Each row of a before or after table is a point. One or more steps were done to the points. Then noise was added and the rows were shuffled. The steps act on columns, c1 being the first. Name the steps. A step turns or swaps two columns, mirrors them in a line or flattens them onto one, adds a multiple of one to another, or multiplies or shifts one. Angles are multiples of 10 degrees, from the lower column toward the higher: turns from -170 to 170, lines from 10 to 170 but not 90. Use the fewest steps. Two steps may share a column if one is a turn and the other turns, adds or multiplies; they go together, in the order done. Otherwise the lowest column goes first.

Before, 12 rows:
[[ 20  -8]
 [-20  16]
 [-15  -5]
 [-40  21]
 [-48  -3]
 [ 45 -16]
 [-12  -6]
 [ 58 -20]
 [-23  14]
 [ 48 -24]
 [ 25 -40]
 [ 66 -28]]
After (12 x 2):
[[ 45  47]
 [-16  55]
 [-41  80]
 [ 19  50]
 [ 58  41]
 [-13  52]
 [-21  74]
 [ 46  36]
 [ 26  21]
 [-49  59]
 [-21  73]
 [ 61  32]]
Steps: shift c2 by 60

Before (11 x 6):
[[-27   9 -13  35  19   2]
 [ 44 -10  44 -15  -3  14]
 [  5   1  19 -11  34   6]
 [-21  17  30  13   6 -26]
 [ -6 -10 -10  25 -15 -29]
 [-27   9   3  -3 -18   9]
 [ 95  -8   8   4  29 -10]
 [-15   3   2  -3 -14 -11]
 [-18  18 -32  32  39   5]
 [ 10   6  -4 -18   0 -14]
 [-10 -68 -18   3  -2  -1]]
After, 11 rows:
[[ 95  -8   8   6 -25 -17]
 [  4   2  -7  22 -34  -5]
 [-14   4  -3   3  17  -5]
 [-27  10  -3   4  14  16]
 [ 43  -9  -7  45  -4  16]
 [-27   9  33 -20 -18  -4]
 [-18  17  24 -37 -39  -8]
 [  9   5 -18   0   7 -13]
 [ -8 -10  23 -14  25 -22]
 [-21  15  18  27   3 -28]
 [-11 -69   0 -17   2  -1]]
Steps: mirror c3 and c4 in the line at 40 degrees; mirror c5 and c6 in the line at 100 degrees

Before, 11 rows:
[[ -2 -16 -12  -1 -15   0 -33  -1  18 -39   4  33]
 [ -6 -24 -34   4  42 -10 -14  11  -4 -95 -11  -5]
 [ 17 -25  22  -7 -33 -14  16 -47   4   6 -28 -18]
 [-22  69 -60  -8  33 -72  19 -14   1   2   7  -8]
 [ 65 -13  12   7  -7 -16 -13  14  14   9  -2 -11]
 [  2 -27  10   8 -21 -12  19  10  -3   1   9  30]
 [-22 -22 -57 -58 -11 -36  -6 -19  15  14  12   9]
 [ 17 -24   4  -9  22 -12  16 -61   7   7   4 -14]
 [ 55  -1  29 -34 -15 -12  12   3   0  -1  22   9]
 [-12  22  -4   7 -12  -4  10  11  10   7  11 -17]
 [-19 -12   2   4 -27 -31 -43   8  -9  -1  14  -6]]
After:
[[ 15 -16 -33  -1  -4   0 -32   0  18 -40   4  12]
 [ 18 -14  15   7  62   6 -12 -20  14   9  -1   4]
 [-36  69 -32  -8 -17  69  19 -25   2   2   7 -51]
 [ 23 -10   7   4 -24  24 -43 -23  -9   0  13  -2]
 [  7 -22 -42 -57 -24  39  -6  -1  15  15  12 -39]
 [ 24  -1  12 -35  52   8  11  -8   0  -1  22  27]
 [ 20 -27 -15   9  -2   7  19 -15  -3   1   9  26]
 [ 36 -26  28  -7  11  36  16  34   5   7 -29   6]
 [-19 -24  13  -8  20  41  16  46   7   6   4  -5]
 [ 10  23  11   8 -14  -2  10 -11  11   6   9 -14]
 [-42 -23 -19   4   2   4 -14 -15  -4 -95 -11 -30]]
Steps: turn c1 and c5 by 80 degrees; turn c3 and c12 by 50 degrees; turn c6 and c8 by 150 degrees

Before:
[[ -3 -52 -57  19   7  40 -34  22  19 -11  -2  31  22   5  27  77  19  21
    8 -15]
 [ 19 -29  37 -12  17   8 -19  18 -45  48 -30  15  23  28  29 -20 -95 -10
  -16  49]
 [-15  16 -34  10   6 -11  -8   7  10   6  19  13  12  -7  20 -38   3 -48
    5 -23]
 [ 22  -4  27  25  13  27 -34   9  17 -23   5  22  36 -16 -20 -32   9 -31
   10 -21]
 [-42  16  30  19  -8   7 -13  18  19 -28  24  13  -6 -11  25 -45  -1   0
   34 -24]
 [-33  -2   9  16   4   1  -8  -8  16  -2   5   2  32  19  10 -11  17   3
   45 -25]
 [-10  22  33   2  -5  -3 -36  -7  14  25  11  51  15 -14  21  37  16  30
  -10   9]
 [ 17  19  38  10  44  11  -9  16   9   8 -10  79   2 -10 -40  -3 -25  24
  -15 -21]
 [ 25  -1 -19  21  36  20  -4 -26 -37  45 -19  52  29   1   8 -39  18  30
  -18 -25]
 [ -2  22 -36 -52  -5  13  -2   0  11   3  22  24   1  -6  13 -46  13   1
   -3   4]
 [ 16  16  16  13  -7 -15  -5 -11 -39   7 -12  14   8  -8   3 -17  12  35
   24  27]]
After, 11 rows:
[[ -2  21 -36 -51  17 -14   0   1  11   3  22  23   2  -6  -7 -46   4   1
   -2   3]
 [ 16  19  23   8 -58  34 -11  18   9   8  79 -11   2  -9  21  -5  17  25
  -14 -21]
 [-15  16 -20   8   6 -31  -9   6   9   6  14  18  13  -8 -19 -38   7 -47
    5 -22]
 [-41  15  20  19  12  22 -13  19  21 -26  12  24  -7 -11 -22 -46  -8   0
   35 -23]
 [ -9  22  27   1  21  16 -37  -7  15  27  52  12  16 -13 -16  39   6  32
   -9   7]
 [ 23  -3 -27  20  -5   3  -2 -28 -35  45  52 -19  28   2 -12 -39  39  29
  -17 -26]
 [ 23  -4   2  25  -8  38 -34   7  17 -21  23   6  37 -15  19 -32  18 -31
    8 -21]
 [ 18 -28  22 -12 -70  31 -17  16 -46  47  15 -31  23  27 -56 -20 -48  -9
  -16  48]
 [-34  -3   6  17  13   4  -9  -7  16  -1   1   6  32  19  -5 -12  13   4
   44 -23]
 [ 15  15  22  13  15  -3  -4 -13 -40   6  12 -14   7  -9   2 -16   2  36
   24  29]
 [ -4 -52 -70  17  18  -3 -33  21  20 -11  30  -2  22   7 -21  74  18  21
    9 -15]]
Steps: turn c3 and c6 by 40 degrees; turn c5 and c17 by 50 degrees; turn c5 and c15 by -160 degrees; swap c11 and c12

Before, 14 rows:
[[  6 -19  24 -21  22 -14 -33  -7 -22   1 -10  -3 -11 -27  18   3   1 -19
    0  17   7   7   8  29   3  15  -1 -17 -16 -29   1  20   3 -12  17 -12
    4  -3   0   6 -10  18   6   3  28   2  23 -25  -7 -25  -6   2 -12   2
  -12 -19  -5   2   8   1  15   9 -12 -23]
 [ 12 -24 -19  -3  32   5  27   1 -11  -6   3 -10  14  -9   3  -4 -19   6
    4 -21   7   1  -9   6   3   0 -20   7 -11  -7  -3  11  27  83  13 -14
   -2 -16   0  -7   7  16 -46  -2  24 -79 -16   6 -13  12  -7  18  14   2
    2 -20  17   1  -1 -35  16  15  19  -1]
 [-12   6 -12 -15  29 -15  18   5 -24 -10 -37 -11  12  11  -6 -15   5  21
    1   3   2   2  11  10  -2  36 -10  -9   0 -52  -8  -5 -36 -12 -54 -10
    8   3  10  -8  15 -22  16  16  27 -18 -15  16  -3 -15 -14   4  16  -4
    4   2 -13  17  18  10   8  -8  15 -21]
 [  0 -21 -27 -21 -32  14  34   0  -4  -8 -21 -15  17  13  16  -9   4  23
    3   0   2   7  -2  17   7   9 -18 -17  -4 -13 -15   7 -44  -2  15  -4
   -6  80  16   2  12  15  -1   5   8  -9 -19 -10  -3  16  36  11  15  -2
   21  -7  19   3   0 -13 -82  26  -5  -8]
 [  0   3 -23  -3  33  43   1  17 -26   7  -7   6   5  -9  20  18  10  21
    0 -10  -5   7  17 -43  -1   1 -20 -15   2 -41  -6  18  21 -17   3  24
    3   7  16 -13  17  17 -11 -17 -11  -9 -18   8  -3   0 -16  40  12  14
    2   7  -9   4  45   5  16  15   2   1]
 [ 15   5   6 -56  10  -8  16 -43  29  32  -3 -17 -95  10  12  -4  10  23
    0  -1  15   0  36   2  13  -4 -12 -16 -15  -1 -15 -22  20 -21  19   8
    0  -9  16 -14  17  17  10   2   9   1 -10  18  23  -1 -11  14 -13  -2
  -42  19 -14  13  33  -5   0  21  29 -18]
 [ -7 -14 -24 -12  12  33  -7  -6 -20  11 -19 -11  17   6  12  19   7  17
   35   1  -5   8  35   0   5  50  -3 -10 -14 -37 -20 -11   9  -6   9  28
   -1   7   7  17   6 -40 -16 -15  24 -12  -6 -12  30  12  12   6   5   2
    5 -20  -9  -1  14   0  16  31  -6 -19]
 [  4 -18 -30 -33 -11  -5  25   6  41   6 -18 -16   6 -59   0 -15  -2 -12
   -6 -16  13   7   9  26  13   5  -7   3  46  -4 -71  20 -52  -9 -51 -14
  -16  -5  14  12   2   9   4  21   9   3 -19 -12   0  -3  -3  -2  15   0
   21   2  -7  -8  -7 -15  -2 -13  -5  11]
 [ -8   7   6  -3  22 -15   3  -3 -16  -5 -23  -3 -16  -1  12   3   6  16
   31  20  12 -12  22  17   3  -1  -7  23 -10 -11 -36  -1 -34 -10   7 -12
   -9  17 -31  14  -1 -35   9  -9  20  -8 -12  18  16  15 -13   7 -14  -7
   15   0 -15   5  -5  12   8   4 -14  -1]
 [ 10 -17 -29   0  33   3  35  17  13  -7  -5  -1  -6  11 -25  -7  -3 -62
    3 -24  -5  12   8  -2   9   9 -17  -8  33   5   1 -53  -7   7   3   3
   -7   2  -3 -11  16  16  10   5   9  -1 -17 -25  -4   3   7  -1  14  -8
   19 -17  12 -31   8   6 -39  -8 -14  61]
 [ 14  -8 -20 -15  29 -13   5  24  -2   0  -5   9  14   8   5  -8  -7 -32
   -8 -22  35  13  -5  -4   9  14  -4 -11  11   2 -13  20   8 -17   5  21
    7 -15 -46  -2  11  -4  -7   4 -28   1  13  15  -6 -15 -15  -1   7  -7
    3  33 -15   1  -1  -7   2  13  26 -19]
 [ -6 -34  -7 -16   4 -11  14   4 -10   5   1   3 -11   7  10  19   7  16
   23  -3  10   8   2  31  13  -2  10  -2  20   2 -36 -15   9 -20  20 -16
    2   2 -24  42   9   8  10 -12  17 -25  12  17  13   0 -13  29 -45   8
   19  15  -2   8  -7   5  11  33 -14 -19]
 [  9  -2 -22  -2  34  -8  11  23  -8  21 -22  57  -7  12 -32  -2  -5  25
   -2 -23  13   0  -9  30   3   0 -14 -15  -8   1  -9  17  24  25   2 -10
  -22  -8  -5   3 -24  10 -19  24  30   4  -9  19  20  10  -9  -3 -45   6
    3  -8  -2 -10 -12   5   7   6 -14  -3]
 [  2   4  -6 -24 -12   0  -2  23 -28   4 -13  -7   7  -2 -19  -7   8  24
   46   8  -4   0  -1  21 -46  -2  -2 -11  -6  -7  -3   9  26  12  -5 -14
    2  -5  10 -17  17  16   9 -14 -37  -5   1  10   6  -8  -7   0  17  22
   13   9  22   6  10 -14  -9   3 -13  -7]]
After, 14 rows:
[[  1 -21 -27 -22 -25  14  34   0  -4  -7 -21 -15  17  13  16  -9   4  24
    3   0   2   7  -2  17   7 -10 -22 -17  -4 -13 -15   7 -44  -2  15  -5
   -7  80  16   2  12  15  -2   5  -4  -9 -19 -10  -3  16  35  11  15  -2
   21  -7  19   3   0 -13 -82  25  -6  -8]
 [  0   4 -23  -4  30  42   0  17 -27   7  -7   6   5  -8  20  18  11  21
    0 -10  -6   6  17 -43  -1  10  -7 -14   2 -41  -6  18  20 -17   2  24
    3   7  16 -12  16  17 -11 -17 -23  -9 -18   7  -3   0 -16  40  12  14
    2   7  -9   4  44   4  16  15   2   1]
 [  5 -19  24 -21  24 -14 -33  -7 -22   1 -10  -4 -11 -26  18   4   0 -20
    0  17   8   7   8  30   3   9 -25 -17 -17 -29   1  20   3 -12  17 -11
    4  -2   0   5 -10  17   6   3  28   1  23 -24  -6 -25  -6   1 -13   2
  -12 -19  -5   2   8   1  15   9 -12 -23]
 [ 13 -24 -20  -3  28   5  27   1 -11  -7   3 -10  14  -9   3  -3 -19   5
    4 -20   6   1 -10   6   3  10 -35   6 -11  -7  -3  12  27  83  14 -14
   -2 -16   0  -7   7  15 -46  -2  11 -79 -16   6 -13  11  -7  18  14   2
    2 -20  17   1  -2 -35  17  15  19  -2]
 [ -6 -34  -7 -16   3 -12  15   3 -11   4   1   4 -12   8  10  19   8  16
   23  -3  10   8   2  31  13   1  -6  -2  21   2 -36 -15   9 -21  21 -16
    2   2 -24  42   8   9  10 -12  24 -25  11  17  13   0 -13  29 -45   7
   19  16  -2   8  -7   4  11  33 -14 -19]
 [  4 -18 -31 -34  -8  -5  25   6  41   5 -18 -16   6 -59   0 -14  -2 -12
   -6 -16  13   7   9  26  13  -3 -12   3  46  -4 -71  20 -53  -9 -50 -14
  -16  -5  13  13   2   9   5  21   4   3 -19 -12   1  -3  -3  -2  16   0
   21   2  -7  -7  -7 -14  -1 -13  -5  11]
 [  2   4  -6 -24 -12   0  -1  23 -28   4 -13  -7   7  -2 -19  -7   8  25
   45   8  -4   0  -1  21 -46  -4  29 -11  -6  -7  -3   9  27  12  -5 -15
    2  -5  10 -16  16  16   9 -14 -39  -5   2  10   6  -8  -7   0  17  22
   14   9  21   7  10 -15 -10   3 -13  -7]
 [ 16   6   7 -56   7  -8  16 -43  29  32  -4 -17 -95  10  12  -4  10  23
    1  -1  15   0  36   2  13   3 -16 -15 -15   0 -16 -22  19 -20  19   8
    0  -9  16 -14  17  17  10   2   1   1 -11  18  23  -1 -11  14 -12  -3
  -42  20 -14  12  33  -5   0  21  29 -18]
 [ 14  -9 -20 -15  30 -12   5  23  -2   0  -5   9  14   8   5  -7  -7 -32
   -7 -21  35  14  -5  -5   9  11  20 -11  12   2 -14  20   8 -17   4  21
    7 -15 -46  -2  11  -4  -7   4 -31   1  13  15  -7 -15 -15   0   7  -7
    3  33 -15   0  -1  -7   2  13  26 -19]
 [ -8   7   6  -3  19 -15   3  -2 -15  -4 -23  -4 -15  -1  12   3   7  15
   31  20  12 -12  22  17   2   6 -22  23 -10 -11 -36  -1 -34 -10   7 -12
  -10  17 -31  14   0 -36   9  -8  15  -8 -12  18  15  15 -12   7 -14  -7
   15   0 -15   5  -5  12   7   5 -14  -1]
 [  9  -2 -22  -2  30  -7  11  23  -8  22 -22  57  -8  12 -31  -2  -5  24
   -1 -23  13   0  -9  30   3  11 -36 -15  -8   1  -9  17  24  25   3 -10
  -22  -8  -5   2 -23  10 -18  25  22   3  -9  19  20  10  -9  -3 -44   6
    3  -8  -2 -11 -12   5   7   6 -14  -3]
 [-11   6 -12 -15  37 -15  19   6 -24 -10 -37 -12  12  10  -6 -15   5  21
    1   2   2   2  11  10  -2  13 -30  -8   1 -52  -8  -5 -37 -11 -54 -10
    8   3   9  -8  15 -23  16  16  20 -18 -15  15  -3 -14 -14   5  16  -4
    4   2 -12  17  18  10   8  -9  15 -21]
 [ 10 -18 -29   0  32   3  35  18  13  -8  -5   0  -7  12 -25  -7  -3 -62
    3 -23  -6  12   8  -2   9  12 -21  -7  33   5   1 -53  -7   7   2   3
   -6   2  -3 -11  16  16  10   5  -2  -1 -16 -25  -4   3   7  -1  14  -9
   19 -18  11 -30   8   7 -39  -7 -14  61]
 [ -7 -13 -24 -12  27  33  -7  -6 -20  11 -19 -11  17   7  12  19   6  17
   35   1  -4   8  34   0   4  10 -23 -10 -15 -37 -20 -12   9  -6   9  28
   -2   7   7  17   7 -41 -16 -15  22 -12  -6 -12  29  12  12   6   5   2
    5 -20  -9  -1  14   1  16  30  -5 -19]]
Steps: flatten c5 and c26 onto the line at 20 degrees; multiply c45 by 1.3; turn c27 and c45 by 40 degrees
